Each row of a before or after table is a point. The points were changed in one or more steps. Then noise was added and the rows were shuffled. The steps act on columns, c1 being the first. What was done? A step turns or swaps two columns, mirrors them in a line or flattens them onto one, adds a multiple of one to another, or multiplies or shifts one. Angles are multiples of 10 degrees, from the lower column toward the higher: turns from -170 to 170, lines from 10 to 170 but not 90. Use the fewest steps. Two steps may share a column if one is a turn and the other turns, adds or multiplies; they go together, in the order done. Otherwise the lowest column goes first.
In the rows, 128 means zero.

Before (14 x 2)
[[123 127]
 [153 118]
 [121 140]
 [169 140]
 [115 123]
 [156 143]
 [150  87]
 [178 140]
 [106 113]
 [152 175]
 [122 125]
 [125 130]
 [ 92  95]
 [152 121]]
After (14 x 2)
[[167 203]
 [122 124]
 [118 126]
 [101 123]
 [193 151]
 [ 66  76]
 [157  65]
 [128 135]
 [210 153]
 [ 96 102]
 [174 152]
 [170 112]
 [112 147]
 [164 120]]
Steps: multiply c1 by 1.6; multiply c2 by 1.6

Before (12 x 8)
[[116 121 131 141 129 142 117 140]
 [139 120 149 143 123 132 107 131]
 [138 158 103 118 126 157 130 132]
 [118 117 132 152 128 114 105 138]
 [137 124 138 130 137 119  98 130]
 [106 128 146 124 125 135 111 132]
 [124 144 115 134 129 143 131 106]
 [128 137  92 113 138 143 138 121]
 [125 135 153 125 129 127 105 140]
 [120 168 104 122 140 152 119 126]
 [146 135 150 141 137 111 131 140]
 [126 135 137 128 109 112 103 139]]
After (12 x 8)
[[ 66 150 107 126 115 142 145 138]
 [ 63 176 132 129 127 109 125 106]
 [ 58  96 132 154 117 143 150 132]
 [ 61 247 137 120  93  97 117 126]
 [ 79 116 124 131  90 139 140 128]
 [ 46 126 109 124 128 131 147 134]
 [ 78 218 135 119 131  91 129 133]
 [ 65 149 127 128 165 146 177 139]
 [ 81 104 109 143 132 135 154 128]
 [ 85 149 116 145 105 153 112 138]
 [ 56 107 119 145 120 117 138 139]
 [ 68 155 151 111 107  97 105 123]]
Steps: shift c1 by -60; multiply c2 by 3; turn c3 and c6 by 150 degrees; turn c4 and c8 by -10 degrees; multiply c5 by 3; turn c5 and c7 by -150 degrees

Before (9 x 12)
[[137 129  98 157 150 116 142 124 132  91 138 100]
 [123 130 137 134 124 140 132 140 160 134 128 142]
 [118 123 143  99 108 145 134 142 129 131 149 128]
 [149  95 114 113 164 139 110 103 107 100 171 140]
 [151  81 114 109 140 131 136  95 104  95 145 152]
 [126 155 124 154 161 135 153 126 131  77 133 116]
 [176 109 105 136 153 143 146 104 104 101 161 134]
 [109 104 163 131 121 138 133 141 119 139 151 139]
 [108 133 154 143 121 157 141 130 160 125 123  99]]
After (9 x 12)
[[120  99 121 138  84 133 154 124 130  76 123 120]
 [102 124 137 133 165 150 135 142 130 131 150 128]
 [179 145 112 163 117 129 109 104 108  98 180 144]
 [184 164 113 149 134 124 133  95 106  97 158 153]
 [ 74 129 139 112 124 163 139 128 160 126 119  94]
 [111 124 134 121 123 142 131 141 161 133 124 141]
 [246 130 104 142 109 138 148 101 106 104 165 141]
 [153 126 103 125  93 107 143 123 130  89 138 106]
 [ 81 145 158 121 130 150 133 142 118 142 158 131]]
Steps: multiply c1 by 2.5; mirror c2 and c11 in the line at 100 degrees; turn c3 and c6 by 20 degrees; add -0.3 times c3 to c12; turn c4 and c5 by -130 degrees

Before (14 x 20)
[[144 164 165 153 118 121 130 138 120  86 108 113  90  65  88  82 107 125
   78 149]
 [ 93 162 110 138 131  99 168 181 147  90  80 126 109  94  52 104 125 117
   80 138]
 [129 157 122 162 101 169 105 181 129 140  96 143 138  41  80 128 152 152
   90 135]
 [124  96 130 101 150 156 162 111  93 123 104 134 119 121 151 178  85  78
  134 107]
 [116 155 163 123 160  93 126 184 121 123 133 145 114  77  74 105 148 154
  126 109]
 [160 167 123 181 103  92 130 172 156  97  87 117 113 108 136  85 123 103
   90  75]
 [173 127 130 157 110 117 166 123 141  97  77 125 132 109 106  87 139 169
  112 115]
 [ 94 112  90  79 167 180  76 129 112 179 142 181  72 152 151 147 111 157
  101 129]
 [112 120 106  92 128 110  99  89 108 190 113 147 144 152 138 132  87  95
  107 121]
 [ 73  75  84 117 165 153  83 113  51 155 135 181 124 148 160 142 136  91
  105 151]
 [156 118 110  58 164 161 131 116 108 147 126 172 131 161 157 122 123  61
  123 144]
 [129 133  99 115  88 127  79 107 157  67  77 136 152 104 157  89 104 113
  135 102]
 [154 141 137 127 103  80 119 182 138 103  59  77 109 106 120 110 138 129
  112 142]
 [141 119 141 127  96 106 136 214 111 117 136 172 102  88  64 120 108 156
   85 140]]
After (14 x 20)
[[159 184 107  83 165 171 123 122 107 106 138 174 132 148 159 128 122  60
  153 143]
 [129 142  97 123  90 129  96  96 152 208 141 139 150  86 161 157 104 113
  168 103]
 [116 115 161 115 160  95 157 161 121 134 120 144 116  89  73 157 150 151
  152 109]
 [ 72 170  87 147 162 152 102 100  54 103 132 182 125 138 161  95 135  89
  137 152]
 [146  98 165 135 121 121 133 133 117 174 123 108  90  70  85 184 108 125
  108 150]
 [163  77 128 152 101  93 149 155 156 175 151 113 112  84 135 182 119 104
  121  73]
 [127  82 122 136  95 175 147 145 131 136 166 140 136   6  84 142 155 151
  118 134]
 [ 95 166  88  91 165 179 105 103 108  78 144 180  72 136 149 106 110 156
  132 130]
 [157 126 142 121 104  80 151 157 137 182 173  71 108  55 123 149 138 128
  141 138]
 [123 150 131 119 148 150 136 136  92 140 149 134 115 100 150  73  85  74
  160 107]
 [ 93 100 110 123 128  98 169 181 144 181 150 130 107  72  52 167 127 119
  109 138]
 [174 120 129 163 115 115 141 147 141 178 159 127 131  78 110 164 141 168
  143 113]
 [140 142 141 135  97 103 174 183 112 132 111 172  99 103  65 135 110 157
  113 138]
 [114 153 107 102 129 110  98  88 111  84 169 146 142 111 139 124  90  92
  134 120]]
Steps: turn c2 and c16 by 160 degrees; turn c2 and c4 by 40 degrees; flatten c7 and c8 onto the line at 50 degrees; turn c10 and c11 by 150 degrees; add -1 times c11 to c14; shift c19 by 30

Before (11 x 48)
[[140 101 115  94 106 111 120 125 115 180 125 164  92 130 104 132 110 105
   92 110 132 132  99 117 134 110 147 120  99 105 122 110 147 107 107 110
  107 110 129 142 112 123 119 109 148 138 139 126]
 [113 133 159 168 135 109 139 124 125 164 123 162 131 137  89 127 113 135
    7 118  92 124 148 109 136 116 124 114 136 136 130 108 109 168 142 109
  118 137 147 129 147  87 112 118 136 132 157  65]
 [129 135 117 118 120 117  73 131  42 109 123 139 113 130 100 154 174 101
  129 137 109 142 105 113 130 149 123 135 115 138  96  99  51 142  97 156
  154 171 195 131 182 139  96 116 139 130 154 109]
 [122 127 130 143 133  88 143 125 127 164 118 152 119 131 116 144 112 120
  119 141  87 136 131 110 139 173 158 117 223 151 139 136 148 142 149 105
  111 110 131 139 119 122  92 179 117 104 143 120]
 [112 127 120 123 141 166 102 124 147 107 122 135 105 128 117 136 140 111
  142 110 117 147  99 110 151 134 113 130 124 115  63 154 135 122 165 132
  123 151 139  93 134  82 131 117 110 144 100 137]
 [109 137 143 113 135 125  61 166 134 110 124 138 130 130 110 155 122 125
  130 122  98 151  99 105 134 117 142 138 108 140 137 132 135 105 117 134
  136 129 132 120 110 150 127 138 151 127 121 134]
 [104  96 144  92 126  96 134 126 134 119 123 164 130 182 131 121 121 102
  133 111 108 127 127 105 156 126 143 111 106 151  94 107 109 106 152 139
  128 144 140 106 128  49 136 121 150 108 152 138]
 [140 129 117 146 139 104 140 120 132 125 152 162 133 166 105 135 114 117
  113 142 198 153 118 105 105 158 134 136 159 130 123 146 108 112  96 122
  194 143 135 146 111 129 132 150 147 125 113 105]
 [118 131 186  97  43 105 139 162 148 133 112 151 132 171 114 123 131 182
  118 113  96 162 186 146 126 164 153 112 102 154 132 130 145 167  98 137
  104 233 139 115 106 142  95 109 123 128 160 104]
 [118 131 117 129 115 113 142 131 136 128 116 153  84 127 194 134 132 102
  130 235 102 136 107 107 151 116 160 136 106 153 117 136 143 194  94 105
  108 114 153 132 123 148 123 109  98 146 130  78]
 [ 80 140 139 117 112  84 124 128 141 112 127 154 132 143 133 118 131 117
   91 184 103 149 125 125  96 123 148 129 131 100 142 144 147 104 127 139
  107 170 148 108 108 144 126 117 134 145 126 119]]
After (11 x 48)
[[112 127 120 123 115 166 101 125 148 105 122 137 106 127 118 143 140 111
  144 109 114 147 100 113 152 135 175 130 125 114  63 127 136 120 166 133
  122 150 137  23 116 170 132 117 109 142  99 138]
 [119 129 187  95 194 105 139 163 148 133 112 151 133 171 113 126 131 181
  117 115  96 163 183 147 128 165 116 110 103 153 132 106 144 167  97 136
  104 233 138  89 190 111  94 110 123 127 159 104]
 [112 137 142 113 108 125  60 164 132 109 124 136 128 129 110  94 123 125
  131 121  95 152  98 101 133 116 124 137 108 139 138 115 135 105 119 136
  136 129 135 104 139 125 127 141 152 129 120 136]
 [119 132 113 129 135 113 143 132 134 128 116 152  86 127 193 113 130 102
  131 234 104 138 109 107 153 116 137 134 105 153 115  96 142 193  93 105
  104 112 154 141 139 114 122 110  97 147 130  80]
 [105  95 143  91 127  96 134 126 132 117 126 165 131 181 131 172 120 102
  133 111 108 128 126 106 158 127  81 112 105 151  93 125 108 104 150 140
  126 142 139  63 128 193 137 121 149 105 150 138]
 [142 127 116 146 110 104 140 119 131 127 151 163 133 166 104 121 114 117
  113 139 196 153 119 104 104 158 137 138 161 130 123 115 108 112  96 122
  194 142 134 181 137 131 133 149 146 125 111 103]
 [138 101 115  95 153 111 120 124 116 183 127 167  90 129 104 127 111 104
   93 111 131 132  99 116 134 110 112 118 102 105 121 122 149 107 108 110
  105 109 130 172 154 134 118 108 148 137 138 126]
 [113 134 162 166 142 107 139 125 123 163 122 161 131 137  89 149 114 135
    5 120  93 125 149 109 134 114 117 114 136 136 128 141 109 170 143 106
  118 137 148 131 107 164 113 119 137 133 157  65]
 [121 128 128 142 131  89 146 125 127 165 117 148 120 131 116 116 114 120
  120 139  87 137 132 112 139 173  96 116 224 150 140  98 147 144 148 102
  110 110 132 161 133 143  93 180 117 105 144 119]
 [ 82 142 140 116 126  84 124 127 140 113 127 153 129 144 134 127 131 116
   91 184 103 147 124 125  97 121 150 129 131 103 142 104 146 104 128 139
  105 170 147  71 154 108 125 118 135 145 129 120]
 [129 136 118 119 156 118  75 133  41 109 123 142 112 129 100  98 173  99
  127 136 109 142 103 114 131 149 107 134 114 137  97 148  51 143  96 157
  155 173 194 138  83 131  96 116 140 130 154 109]]
Steps: turn c5 and c41 by -150 degrees; add 0.3 times c10 to c5; turn c16 and c42 by 150 degrees; turn c27 and c32 by -120 degrees; add 1 times c46 to c27; multiply c40 by 3

Before (13 x 64)
[[109 112 131 112 119 111 119 121 154 147 132 160 136 126  92 112 116  89
   80 139 205 175 137 147 147 113 113 104 132 139 146 174  97 124 130 136
  105 115 108 107  78 100 155 125  99 127 128 139 136  86 131 150 152  61
   46 152 144 112 182 147  96 104 111 127]
 [133 157 105 154 102 128  94 145 156  65 144 164 130 131 121 117 156 122
   80 165 128 138 103 126 125 170 111 161  94 161 140 138 138 118 112 113
   90  99  77 125 124 119 179  83 124 123 129  83 133 118 150 146 135 120
   94 100 117  85  89 112 129 129 161 137]
 [147 139  78 165  77 138  84 177 156  97 127 117 153 135 172 123 129 160
  116 134 161 147 100  71 133 123 125 154  96 102 114 145 170 141 163 125
  155 115 100 117 139 111 143 137 178 126 118 120 152 104 156 129 135 149
  123 100 124 134 103  69  85 157 183 161]
 [125 110 135 111 116 103 156  86 129 167 143 185 157  88 113 155 115 112
  108 146 177 138 148 171 118 139 118 102 146 139 147 213 118 144 113 137
  116 126 126 128  97  96  88  94 136 107 138 117 123 123 155 127 140 131
   73 170 137 144 162 145 148 139 100 126]
 [149 132 125 191  50 146 116 113 134  77  94 100 123 123 158 131 133 157
  147 152 122 114  89  96 140  96 117 136 104  98  98 132 170 151 176 126
  184 142  94 102 114 165 122 116 187 109 175 121 154 150 117  99 124  99
  154 110 119  71 118  62 147  63 165 170]
 [153 155 129 158  83 147  91 179 115  95 128 129 138 111 148 129 156 105
  117 143 108 102  97 105 163  98 123 149 131 139 141 141 168 100 158 132
  136 114 105 156  89 106 138 128 146  96 133 131 110 110 131  97  96 142
   86 101 125  86 125  75 106 118 175 164]
 [100 134 130 143 118 101 121  96  62 106  70 156  63 121  85 103  47 139
  143 103 178 124 172 164 129 107 115  99 159  66  80  83 105  96 146  32
  118 192 125 164 148  93  99 212 114 162 123 150 125 197 154  79 118 138
  135 143 184 165 176 143 146 152  93  83]
 [171 154  96 154 135 143 126 110 159  97 132 121 152 134 164 151 144 111
  106 153 150 183 112 109 124 141 135 154 112 119 161 117 143 117 150 112
  115 100 120 122 111 134 131 118 148 106 152 106 143  77 114 103  83 107
   65  84 122  87 106 104 118 142 147 120]
 [135  88 162 109 126  95 184 115 139 124 152 166 163  77  86 117  94 103
  101 140 191 131 147 111 133 123 105 108 135 168 135 147  96 146  85  97
   94 156 154 141  91 112  67 147  87  96 171 116 145 102 187 138 159  67
   64 194 138 134 175 115 111 123  66 134]
 [147 173 104 125 123 129 126 110 155  90 142 155 131 109 120 144 134 110
  119 139 145 151 127 123  97 137 111 126 113 144  96 151 125  90 140 148
  135 140  95 109  76 123 134 123  95  79 108 122 119 106 142 117 115  90
  128 125 109 143 130  98  88 138 157 137]
 [123 121 153 121 127  82 144  88  32  93 100 134  78 155  91  54  34 114
  151 117 191 146 153 175  96 125  88  91 138 127  50 114 103 108 166  46
  112 146 157 209 132  93 140 214 115 142 155 171 142 168 106  44 164 172
  179  91 175 172 162 151 152 147 101 105]
 [168 165 182 119 107 114 150  69  71 139  69  87  57 110 107 104  89 137
   92  70 168  59 161 110 128  87 112  80 171 104  60  72 113 169 215  73
  174 142 193 142  96 146  59 180 133 161 199 150 112 189 133 106 209 130
  155 172 146 142 131 137 199 105 113 147]
 [121 113 171  96 119  80 147 102  62  95  87 132  65 127  92  59  74 121
  168  98 183 151 187 154 123 160 145  72 147 132  44  93  92 102 168 121
   71 165 123 170 168 103 118 224 141 149 156 167 104 184 143 103 106 149
  139  99 195 176 148 153 152 139 111 110]]
After (13 x 64)
[[120 114 170  96 119  80 147 102  63 111  87 132  66 126  92  58 176 122
  167  98 183 150 187 152 122 160 145  72 147 132  44  95  91 102 169 119
   71 164 107 170 167 103 102 226 141 150 158 168 103 184 143 101 106 150
  152 101 196 176 147 153 152 139 111 110]
 [169 165 183 121 107 115 150  68  69 120  68  87  56 110 108 103 204 137
   92  70 167  60 161 109 129  86 111  81 172 104  61  72 112 169 214  73
  174 143 190 143  93 144 156 180 133 162 200 150 112 190 132 105 208 130
  164 171 147 142 131 137 200 104 114 147]
 [100 134 128 144 118 101 122  95  62 117  69 156  63 122  86 102 210 138
  144 104 178 125 173 161 129 107 115  99 159  66  79  83 105  97 146  33
  119 193 112 164 148  93  98 213 114 162 121 149 125 198 154  78 117 138
  142 143 185 164 177 143 146 154  93  84]
 [171 154  97 153 135 143 126 111 159  77 133 122 152 134 164 151 114 111
  106 151 151 182 113 109 125 140 136 154 113 119 162 118 143 116 151 112
  114 100 105 122 111 134 136 118 148 106 151 105 143  78 115 102  82 106
   85  84 122  86 106 103 117 142 146 119]
 [109 112 131 112 119 109 119 121 155 110 130 159 136 125  91 112 122  89
   80 137 205 174 138 147 147 111 111 105 132 139 145 174  98 124 130 137
  104 114 119 106  77 100  99 127  99 128 128 138 137  85 131 151 153  62
   43 154 143 113 182 148  96 104 113 128]
 [133 157 105 152 102 127  93 145 156  86 145 166 129 132 120 117  74 122
   82 165 128 137 103 126 124 171 111 161  94 160 141 140 138 118 112 113
   90  99  53 125 123 121 108  82 124 121 129  81 134 118 150 146 136 121
  114 100 117  86  89 114 128 129 161 136]
 [126 111 136 112 116 102 155  85 130 129 144 185 157  88 113 156 163 112
  108 145 178 139 148 169 117 140 119 101 145 140 148 212 118 145 113 137
  116 125 147 127  96  97 148  94 135 106 138 116 123 123 156 127 141 133
   62 169 136 144 162 145 149 139 100 127]
 [147 139  79 166  76 138  85 178 155 113 127 117 154 134 172 125 118 161
  116 135 160 148 102  71 133 123 124 155  97 101 113 144 170 139 161 123
  157 115  87 118 140 111 115 138 177 126 118 121 152 105 155 130 135 150
  131 101 123 133 102  69  85 156 184 163]
 [148 172 105 125 123 128 126 109 156 114 143 157 130 109 120 143 121 109
  119 138 145 152 128 123  96 136 112 126 113 144  95 153 124  89 140 148
  136 140  80 109  78 124 126 122  95  79 109 121 120 107 140 115 114  89
  138 126 109 142 130  98  88 138 159 137]
 [153 155 128 159  83 147  90 178 115  91 128 127 138 110 149 130 100 104
  116 142 108 102  98 105 162  97 122 151 131 139 142 140 168 101 158 132
  137 114  91 157  89 107 135 128 145  95 134 130 110 111 131  97  96 143
  100 102 126  87 124  75 106 119 175 163]
 [122 121 154 121 126  81 143  88  33 113 101 134  78 156  90  54 192 113
  151 118 192 146 154 174  95 125  88  93 137 127  50 115 104 107 166  48
  112 147 136 209 131  93  58 213 115 142 155 170 142 168 107  44 165 174
  195  92 176 172 162 151 153 147  99 104]
 [135  88 162 110 125  96 184 116 139  83 152 166 164  78  87 116 193 102
  100 140 191 131 146 111 133 124 105 110 135 168 135 146  95 145  86  98
   93 157 149 141  91 113 153 147  86  96 170 115 145 103 185 138 159  68
   79 194 137 134 174 114 113 123  66 134]
 [148 131 124 193  50 147 116 113 135 118  95 100 124 123 158 130 128 158
  148 154 123 114  88  95 140  95 116 135 104  98  99 131 170 151 176 126
  184 142  73 103 116 164 138 116 188 109 176 122 153 151 118 100 123  98
  163 109 118  71 117  61 147  62 165 171]]
Steps: turn c10 and c39 by 30 degrees; turn c10 and c55 by -30 degrees; turn c17 and c43 by 140 degrees
